Every row gives one point. To make a cloud, some directions were put in groups of two or more. Within a group, all points are equally far from the middle, so they leave a hole (a ring in 2 directions, a hollow ball in 3). The other directions are filled evenly. Then the cloud was stretched, turned, moved and blurred a little. How many holes are there, and how many directions does each take, smallest first?

Cloud:
[[37.1,-17.0],
[-2.6,-0.9],
[-32.9,11.3],
[42.6,-9.4],
[51.8,-13.2],
[8.1,12.8],
[-23.2,-12.7],
[-3.4,-20.1],
[16.8,-25.2],
[27.7,-16.2],
[7.7,-23.1],
[3.7,-12.3],
[10.2,-26.2]]
Holes: 0

Cloud:
[[-24.6,10.5],
[24.0,-32.3],
[5.0,-29.2],
[25.6,9.2],
[-4.6,32.2],
[7.9,-28.4],
[-5.4,16.0],
[-34.3,-25.9],
[12.1,21.9],
[34.1,-9.0],
[26.3,5.1],
[-5.9,19.5],
[39.7,10.1],
[-5.3,-27.1]]
Holes: 0

Cloud:
[[23.1,12.8,-13.3],
[-8.7,25.3,13.4],
[-2.7,33.6,-58.6],
[-2.2,-17.1,-1.0],
[-5.0,8.0,-29.8],
[-13.1,-10.0,34.7],
[-1.9,17.5,38.3],
[6.1,-10.1,62.6],
[2.0,20.5,16.4],
[0.2,33.8,-28.8],
[-12.8,-11.4,32.3],
[-20.9,30.4,-37.9],
[-3.2,12.0,-10.0],
[-9.2,-22.4,18.0],
[-6.9,7.0,-39.1],
[6.3,-0.8,-18.0],
[-7.0,-8.0,2.9],
[0.2,13.5,-50.7],
[-9.8,15.3,-11.2],
[-20.7,13.1,1.6]]
Holes: 0

Cloud:
[[18.8,14.9,-12.2,-42.3],
[24.7,-9.1,-23.0,4.7],
[28.4,-30.6,20.6,5.5],
[23.0,12.8,35.9,-26.9],
[17.9,-25.0,28.7,16.3],
[-14.0,33.5,-7.5,9.1],
[-18.7,22.0,-9.9,-34.6],
[-25.5,-9.1,14.0,-32.2],
[-11.9,-15.5,-25.1,-8.2],
[36.9,23.2,16.3,5.8],
[35.8,25.9,17.1,0.3],
[-0.5,2.6,-23.7,16.6],
[34.7,-5.8,22.7,19.3],
[-23.8,-19.8,-11.3,-18.4],
[9.0,-20.4,31.1,21.9],
[-26.0,21.9,2.2,-28.2],
[29.6,15.1,26.5,-31.6],
[-16.1,-4.0,-13.8,19.0],
[7.3,8.4,-23.1,17.6],
[36.5,-23.8,-4.7,-9.9],
[33.9,28.9,4.7,4.0],
[-8.7,39.0,-9.1,-9.4],
[-0.6,4.5,40.8,-29.1],
[-3.0,5.6,40.2,-27.4],
[27.2,-34.0,18.8,-14.1],
[-4.0,-30.2,26.8,-25.8],
[-19.0,11.9,32.4,-23.7],
[-22.5,22.0,10.1,16.2],
[-24.3,14.9,26.5,-23.2]]
Holes: 2 (2, 2)

Cloud:
[[-27.5,4.1,0.0,-12.8],
[-0.9,-7.1,-17.6,-27.7],
[14.5,11.8,23.6,-20.4],
[21.3,26.1,9.3,-24.1],
[32.7,23.4,-38.3,-7.5],
[20.4,5.5,-34.0,22.0],
[-11.9,-5.1,-10.7,-21.4],
[30.3,8.2,-20.4,11.1],
[14.9,22.5,-32.1,-25.9],
[2.6,14.5,-4.1,-34.0],
[17.5,16.9,31.1,-14.6],
[35.1,-4.1,-20.9,-5.0],
[18.0,24.4,-44.8,-15.4],
[-2.6,19.1,30.6,19.1],
[24.4,26.6,17.9,-10.0],
[1.1,37.4,-2.4,-21.2],
[5.2,25.7,23.4,20.0],
[18.5,22.9,-54.2,-8.7],
[19.7,-13.8,-20.2,-20.9],
[8.7,46.3,16.2,-8.3],
[-24.0,4.1,-30.9,0.4],
[21.3,27.1,24.5,0.4],
[14.6,23.8,25.2,10.5],
[-23.4,3.0,-20.0,9.0],
[0.5,19.5,5.9,23.9],
[-12.4,2.1,-56.9,-8.0],
[15.8,30.4,-29.2,-16.7],
[6.7,24.0,-27.4,-26.2],
[12.5,12.5,-48.3,21.3]]
Holes: 1 (3)
